Each row is a point. A path goes straight from each point to the next, and from the last back to the first. The post is the endless flat space through its rows: a point in 2 columns, a line in 3, a plane in 4, and so on, so that a path can go around it. Count how often the path circles the post. Going back the other way cancels.
In the rows, zero is written as 128.

Post (2 x 3):
[[137 167 136]
 [108 108  76]]
Path (29 x 3):
[[115 152 191]
 [169 100 104]
 [164 150  81]
 [124 209  95]
 [ 52 148  87]
 [ 98  94  92]
 [151 161 156]
 [205 151 109]
 [131 217 106]
 [ 74 198 140]
 [102  99 145]
 [160 116 127]
 [157 139  84]
 [111 185  62]
 [ 72 171  79]
 [ 87 100 136]
 [167 145 191]
 [186 102  98]
 [137 174 103]
 [ 81 166 105]
 [ 92 110 121]
 [149  95 142]
 [134 113  87]
 [131 113   9]
 [ 70 143  67]
 [ 42  57  39]
 [ 70 176  71]
 [100 153  76]
 [ 37 104  89]]
Times around: 5

Post, 5 rows:
[[150 131 148 115 130 177]
 [109 160 161 150 147 185]
 [194 163 131 107 136  68]
 [116  95 235 129  95 158]
 [149 159  53  95  93  90]]
Path (12 x 6):
[[ 84  81 147  92 124 130]
 [111  42 155 106 113 112]
 [ 48 158  91  71 140  86]
 [176 170  77  76 134 175]
 [182 164 121 133  14  62]
 [150 111 164 153  98  74]
 [161 106 169 116 183 166]
 [114 180  27  86 177 122]
 [142  72 117 147 129 130]
 [207 121 229 169 155 148]
 [166 175 187 136  46 119]
 [151 184 217  89 128  96]]
Times around: 0

Post (8 x 9):
[[160 115  88 121 135 109 141 118 126]
 [ 95  80 122 162 157 129 127 103 183]
 [113 100 137  92 174 172 123 156 162]
 [177 141 103 112 150 112  60 108  92]
 [ 75 171 102 183 135 132 188 119 116]
 [119 124 159 111 180 133 153 159 128]
 [ 87  30 109 163 149 152 124 125 136]
 [153 139 122  94 145 138  97 106  95]]
Path (25 x 9):
[[156 119 104 113 147  98 127 133 130]
 [157 115  73  96 133  94 138  60  89]
 [167 194  42  55  82 106 132 114  17]
 [ 57  72  67 217 102 159  67  62 151]
 [ 72 101 235 147 209 157 142 175 102]
 [ 28 177 112 197 131 209  50 102  82]
 [114  79 151 115 166  91 122 157 183]
 [106 105 119  90 159 112 187 152  79]
 [209 140  88 122 165  53 134  91 166]
 [168  75 154 114 171 155 123 169  55]
 [150  85 138 153 163 105   7 167  93]
 [ 23 116  75 221 141 130  21  54 232]
 [154 141 134 128 184  94 102 111 111]
 [128 158  51 151 110 152 151  89 124]
 [195 109 196  79 182 119 100 192 115]
 [ 51 102 165 126 141 182 141 143 134]
 [ 90 142 165 130 198 158  81 202 123]
 [202 173 134 123 159 138  30 110 104]
 [207  82 105 110 152 121  81 124 127]
 [ 97  65 142 187 152  89  83 138 218]
 [ 23 100 117 184 153 155  63 135  79]
 [ 58  85 142 134 206 167 110 152 155]
 [109 130 150 136 209 200  85 136  78]
 [126 131 183 122 187 162 150 153  82]
 [ 74 111 157 150 148 161 159 140 180]]
Times around: 3

Post, 13 rows:
[[165 108  84  86 102 174 174 120 145 110 165 135 117 151]
 [ 46  80 107  79 157 144  51 117 121 204 108  93 160  12]
 [169 146 151 151 123 175  99  99 154 128 126 180 116 171]
 [123 169  55 181 158 131 144  66 143 204 135 110 140 137]
 [148 156 108 145 176 125 126 117 198 128 129 115 181 106]
 [161 116 115  75 173 104 137  89 138  94  84 138 126 126]
 [ 94 123 107 143 126 143  96 142 182 147 159 158  96 129]
 [119 169 175  90 132  63 128  72 109  80  49 118 149 153]
 [152  94 175 131  79 144 115 122 116 171 111 144  95 130]
 [136 125  75  96 171 136 132  95  99 111 134  91  95 182]
 [129  98  83 115  93 119 140  90 124 101 198 119 154 116]
 [143 151 117 190  64 160 110 138 152 111 127 152 119 162]
 [146 102 139 129  88 183 147 158 123  99 180 192  57 117]]
Path (28 x 14):
[[ 90 116 108 141 180 112 124  96 170 110 142 150 117 155]
 [144 126  85 123 208 111 150 155 167  62 159  49 115 100]
 [  9  83 112 132  85 113  74 172 168 161 165  44 121 127]
 [ 91 101 116 134  93 108 170 132 155 185 109 117 172  96]
 [135 164  56 158 183 134 205 167 170 151 158 126 146 130]
 [ 88 119 171 100 121 140 154 103 109 100 167 160  98 156]
 [ 99  82  81 149 161 166  51  93 187 173 168 116  86 114]
 [142 138  87 180  80 156 118 110 171 216  70  85 157  83]
 [104 144 141 208  92 188  87 182 152 125 118 208   7 160]
 [106 111  67 109 119 124 175  94 171 139 187 129  91 124]
 [ 80 159  57  94  61  89 173  92 144 104 182 112 111 108]
 [191 107  76  92 185 111  99  40 140 105 142 133 181 151]
 [134  81 155 119 135 159  49 130 132 149 111 176 130 103]
 [190  44 127 139 124 181 117 113 115 142 173 131 106 164]
 [ 97 101  93 119  98 149 140 101 183 153 190 110 129 116]
 [126 101 121  87 102 179  93 144  92 110 109  69 123 113]
 [208 153 146 112 107 146 184 112 109 164 128 126  86 204]
 [159 135 145 162 161 162  50 143 101 152  53 152 126 172]
 [101 148  64 153 155 122 142  82 150 114  88 133 176 138]
 [116 104 169 117 104 199 131  78 114 209 154 105 194 127]
 [ 66 120 151  97 132 108 116 134 107 122 124 155 133 102]
 [109 151 203  45 117  48 107  85 168 121 130 155 157 185]
 [151 184  70 248 120 141 187 147 175 181 146 131  99 223]
 [125 120 163 143  96 193 122  85 115 153 141 148 160  93]
 [112 130 142  83 108 170  88 118 127  63  63 177  90  71]
 [ 90 126  49 100  97 126  90 125 136  69 159 146  63 130]
 [107 109 100 121 173 146  83 163 130 166 130 113  89 123]
 [126 106 173  93 138 126 105  99 101 121 136 158 150  97]]
Times around: 3
